Rows are points. Examples show where two turns around zero, p and q, send a point. Write where each new point lands after one turn and then the other. Backwards means that the second turn is done in reverse. Each puzzle has new turns, and all numbers are rounded.

Turn p:
[ 0.7 -1.6] -> [ 1.0 -1.4]
[ 3.4 -0.5] -> [3.4 0.2]
[-0.7 -1.2] -> [-0.5 -1.3]
[-3.4  3.4] -> [-4.0  2.7]
Turn q:
[0.2 2.0] -> [1.1 1.7]
[-1.8  2.0] -> [-0.7  2.6]
[ 1.6 -4.0] -> [-0.3 -4.3]
Where do these land?
p, then q: [-2.1 -2.9] -> [-2.8 -2.3]
p, then q: [-0.8  2.0] -> [-0.3  2.1]
p, then q: [ 1.2 -1.5] -> [ 0.8 -1.8]
p, then q: [-2.2  2.9] -> [-1.4  3.4]
q, then p: [ 3.9 -0.6] -> [ 3.6 -1.6]

Turn p:
[-2.5  3.7  1.2  0.7] -> [-1.9  2.4  3.2  1.6]
[-2.1  0.9 -1.9  1.9] -> [-3.4 -0.3  0.9 -0.3]
[ 0.7  0.4 -0.5 -1.8] -> [ 1.2  0.8  0.1 -1.5]
[ 2.6 -3.5  1.7 -1.8] -> [ 4.1 -1.9 -2.1  0.2]
[ 0.1 -4.1 -2.5 -3.4] -> [ 2.3 -3.5 -0.4 -4.1]
[-0.8 -1.4  1.1  0.6] -> [ 0.3 -1.6  0.3  1.3]
[2.0 4.1 1.0 3.8] -> [-2.6  4.2 -1.8  2.9]
Turn q:
[-1.9  0.8  0.5 -4.1] -> [-0.2  3.2 -1.8 -2.7]
[ 1.0  0.8 -1.5  2.1] -> [ 1.4 -1.1  0.2  2.3]
[-0.8 -2.1  0.0  2.6] -> [-2.3 -1.5  0.7  1.9]
[-2.3 -0.7 -1.8 -2.0] -> [-1.2  1.6 -3.0 -0.1]
[ 6.4  0.6  3.2 -1.1] -> [ 3.6 -3.4  3.0 -4.3]
[-2.4  0.6 -0.4  2.4] -> [-1.2  1.3  0.8  2.9]
Where do these land?
q, then p: [ 0.3 -3.1 -2.5 -1.4] -> [-1.4 -2.6  0.0 -3.1]
q, then p: [1.3 2.8 1.5 2.6] -> [ 1.6  1.1 -1.6  3.5]
q, then p: [-1.3  2.8 -1.8 -4.1] -> [-0.9  4.1 -0.9 -3.4]
p, then q: [-2.0  1.5  0.3  1.4] -> [-1.4  1.6  1.8  0.8]
p, then q backwards: [ 1.7 -3.9  2.3  1.4] -> [ 2.1 -0.4 -4.4  1.3]

Turn p:
[ 1.2  0.6 -1.1  1.1 -1.4 -1.4] -> [-0.6  2.3 -1.6  0.0  0.2  0.2]
[ 0.6  3.8 -0.3 -1.7  1.1  0.7] -> [-0.9  0.7  2.4 -2.1  0.6  2.8]
[-3.9  1.6  0.8  1.1  0.1 -2.0] -> [-0.1  0.6  1.0 -3.0  1.1 -3.5]
[-0.2  0.7  0.0 -0.8  2.6 -2.3] -> [ 1.6 -0.4 -0.1 -1.9  2.6  0.6]
[ 3.1 -0.8  3.5 -0.4 -3.0  0.9] -> [ 2.4  2.2  0.6  2.5 -3.8  0.9]
[ 2.9 -5.9 -1.3  2.7  0.7  6.0] -> [-1.9 -3.5 -0.9  8.5 -0.8  0.5]
[-3.6  0.1 -1.5 -1.9 -0.1 -2.0] -> [-0.5 -1.7 -1.3 -4.0  0.1 -1.5]
Turn q:
[ 5.9  0.5  1.9 -0.5  0.8 -0.2] -> [ 3.7  3.8  2.1  2.5  0.4 -1.0]
[-1.3  2.1  0.8  1.7 -1.1 -0.2] -> [-2.6 -0.3 -0.2  1.2  1.0 -1.1]
[-2.1 -2.1 -1.5  1.0 -0.6 -4.0] -> [ 0.2 -1.1 -3.4 -3.2  1.6 -1.7]
[-2.6  1.5 -1.7 -0.9 -2.0 -0.1] -> [-2.5 -1.0 -2.4  0.1 -1.8  0.1]
[-0.5  0.7  1.3 -0.2 -1.0 -0.8] -> [-0.8 -0.1  0.1  0.3 -0.4 -1.8]
[ 4.8  1.6 -2.7 -0.7  0.2  0.8] -> [ 2.3  3.7 -1.2  2.8 -0.5  2.3]
[-1.9  1.4  6.3 -1.4 -1.4  1.3] -> [-2.2 -1.8  4.5  1.2 -2.3 -4.0]
[-1.1 -5.0 -1.9  2.3 -0.6  1.4] -> [ 2.4 -4.4 -1.2 -1.1  2.2  2.2]
[-1.3 -0.7 -2.5 -1.3  5.7  1.8] -> [-0.4  1.3  1.7 -3.9 -0.3  5.1]
Where do these land?
p, then q: [ 3.5  3.9 -1.7  0.5 -3.3  1.3] -> [-5.5 -1.2  0.6  2.9 -1.6  1.0]
q, then p: [-2.2 -6.6  2.7  0.4  1.2  1.5] -> [ 5.7 -3.1 -1.6  2.7 -2.2  1.9]
p, then q: [-2.4  2.0  4.1  1.5 -1.2  0.5] -> [-0.4  1.7  0.7  0.6 -0.5 -5.1]
q, then p backwards: [-1.8 -1.0 -1.6 -0.1  0.4 -3.9] -> [-2.0  0.1 -2.0 -0.8 -0.9 -3.6]
p, then q: [ 2.8 -0.4 -1.2 -1.0  1.9 -4.7] -> [ 1.2  3.3  0.2  0.6 -0.8  4.8]
q, then p: [ 0.8 -0.4 -1.0 -2.7  0.2  0.7] -> [-1.0  1.4 -0.1  0.6 -2.3  1.0]
p, then q: [ 0.8 -1.3 -0.6 -1.1  0.4  2.3] -> [ 0.7 -2.7  0.2  0.5  1.1  0.6]
q, then p: [-1.4  3.8 -0.7  2.4  0.3  2.3] -> [-1.9 -1.7  2.7 -0.1  1.1 -3.6]

Turn p:
[-3.2  2.7  1.8 -1.3  2.0  1.8  1.0  2.5 -1.7] -> [ 0.6  3.6  0.0  1.1  3.8 -0.5  1.6  1.3 -2.6]
[-2.9 -3.1 -2.7  0.7  0.2 -3.7  0.2 -1.3  0.5] -> [-1.8  0.4 -1.6  0.9 -2.3 -3.8 -3.5 -1.3  0.9]
[ 1.9  1.1  4.6 -0.6 -0.2  0.7  0.8  1.0  2.5] -> [-0.5  1.9  3.1 -0.6 -0.1  2.7  2.9  1.5  1.8]
[ 0.2 -0.6 -0.4 -0.7  2.5 -2.3 -1.1 -2.7 -1.0] -> [-0.2 -1.2  1.2 -0.5  0.0 -3.4  0.2 -2.6  0.4]
[-0.1  2.0 -1.3  3.0 -1.4  0.3  1.1  0.2 -3.0] -> [ 1.9 -1.4 -0.2  2.3 -1.0  0.6 -0.8  0.8 -3.7]
[ 3.1  0.5 -2.4 -2.9  2.4 -4.2  0.5  1.5  1.9] -> [ 2.3  0.8 -1.3  1.7 -0.8 -1.1  1.8 -4.0  4.6]
[ 1.8 -2.3 -0.4  2.3  4.1 -0.2  0.4  2.5  1.2] -> [ 0.6 -1.7  0.1  2.8  1.2 -2.0  0.7  2.5  4.0]
[ 2.0 -2.4  2.1  0.6 -0.7  4.0 -3.6  0.5  0.2] -> [ 0.4 -2.6  0.9 -4.1  1.8  1.7 -0.2  3.5  1.4]
[-0.4  3.6 -0.5  0.3 -2.5  1.1 -4.1 -3.5  0.9] -> [ 0.0 -1.3  2.5 -2.2  1.2  3.3 -3.1 -3.3 -2.2]
[ 2.9 -0.7 -4.1  1.4 -1.0  2.7  4.3 -0.4  0.5] -> [-1.4 -3.9 -4.0  3.1 -1.5  2.6  1.7  0.4 -0.2]
[-5.4 -0.7  3.4 -2.9 -5.5 -0.4  0.6 -0.3 -2.0] -> [-1.8  5.6 -0.8 -4.4 -2.4  0.0 -1.2  1.2 -4.5]
Turn q:
[-2.4  2.4  3.6  0.4  0.0  0.9 -3.1  0.9 -0.1] -> [-1.8  1.1  3.1 -1.7  0.7  0.0  0.4 -4.0 -1.5]
[-3.1  1.5 -0.9  0.7  0.6  2.3 -4.3  1.0  1.2] -> [-2.8  1.9  0.9 -0.5  0.1  3.2  0.7 -3.8  1.5]
[-2.0 -0.3  2.1 -0.1  2.8  2.1 -3.3  1.8 -1.0] -> [-2.5  1.7  2.5 -3.1  2.0  1.3 -1.5 -1.6  1.0]
[ 0.4 -0.8 -0.6 -4.5  0.6  0.7 -0.3 -4.9 -2.6] -> [ 2.1 -1.3  0.3 -0.3  0.6 -3.9  0.0 -0.6  5.5]
[ 4.4 -1.4 -3.5  0.5 -2.6 -6.0  3.5 -1.4 -1.7] -> [ 3.3 -2.1 -5.1  3.7 -3.0 -3.2 -2.8  3.0 -1.6]
[ 2.4  1.2  1.0  1.8  0.4 -0.5  2.7  0.4  4.2] -> [-0.4 -0.3  0.2  3.2  1.7  0.5  2.2  2.6 -3.4]
[ 2.8 -2.9  0.0  2.6 -1.5 -3.0  2.4  2.3  4.7] -> [-1.0  0.7 -0.2  3.8 -2.3  1.0 -0.2  5.3 -4.1]
[-2.1 -0.1 -0.4  5.0  1.9 -1.2  0.7  2.0  1.4] -> [-4.3  0.1 -2.4 -0.9  0.1  2.1  0.3  0.9 -3.2]
[-1.8 -0.4 -1.8 -4.8 -0.6 -0.8  2.5 -0.8 -2.1] -> [ 3.7  1.6 -2.0 -2.1 -1.2 -2.6  1.3  0.5  2.8]
[ 0.2 -0.8  0.3 -1.1 -2.5  3.0  0.2 -2.7 -3.1] -> [ 2.5 -3.6  1.6 -1.5 -1.1 -0.3  0.3 -1.0  2.7]
[ 1.1  1.5  0.1 -0.5  0.7  2.4 -0.9  1.5 -1.0] -> [ 1.4  0.1  1.0 -0.6  2.2  2.0 -0.8 -1.2  0.2]
Where do these land?
p, then q: [ 1.5  1.7  7.0  0.6  0.5 -0.5 -0.2  1.6 -0.3] -> [ 2.8  0.5  3.3 -1.6  2.9 -1.0  1.3  0.8 -4.9]
p, then q: [-1.0  1.0 -4.5  0.8  1.9  2.2  3.6 -1.4 -0.3] -> [-3.4 -2.7 -4.2 -1.9 -1.2  1.4 -0.7  0.8  1.4]
q, then p: [ 1.1 -3.9 -5.3  2.1  2.3  2.2  1.0  1.9  2.5] -> [ 0.1  0.2 -3.7  1.9  4.7  3.5 -2.2  3.6  1.1]
p, then q backwards: [-1.0 -1.2 -4.0 -1.5  4.4  1.4 -0.2  1.4  1.5] -> [ 1.3  2.3 -2.7 -0.4  4.4 -0.7 -0.3 -3.4 -0.8]
q, then p backwards: [ 1.5  3.2  4.3 -0.4 -1.6 -1.4 -1.3  0.9  3.0] -> [-2.1  4.6  1.9  1.2  1.9 -1.7  1.3 -1.9 -2.1]
q, then p: [ 1.2  0.6  4.5 -2.3 -1.2  1.5  0.1 -1.9  0.6] -> [-0.3  1.2  3.6 -0.3 -2.4 -1.7  3.0  1.3  1.2]
p, then q: [ 1.7  3.1  2.2  0.4  0.1  2.8 -2.3 -0.7 -0.7] -> [ 0.9 -0.9  2.7 -2.4  3.3 -0.6 -0.7  2.1  0.8]
p, then q: [-1.2 -0.5 -2.0 -1.7 -3.3 -1.7  0.6  1.1 -3.4] -> [ 3.6 -1.0 -2.3  1.9 -1.4  0.1 -2.0 -2.2  1.3]
q, then p: [-4.4 -3.0 -1.5  2.2 -2.2 -2.6 -0.9 -0.9 -0.8] -> [-1.1  2.4 -3.1 -2.1 -2.5  2.0 -3.5 -1.3 -2.0]
q, then p backwards: [ 0.6 -0.9 -0.9 -0.3 -1.0 -4.0 -0.5 -2.1 -2.3] -> [-1.1 -2.8 -2.9  1.0  0.2 -3.0  0.1 -0.3 -1.2]
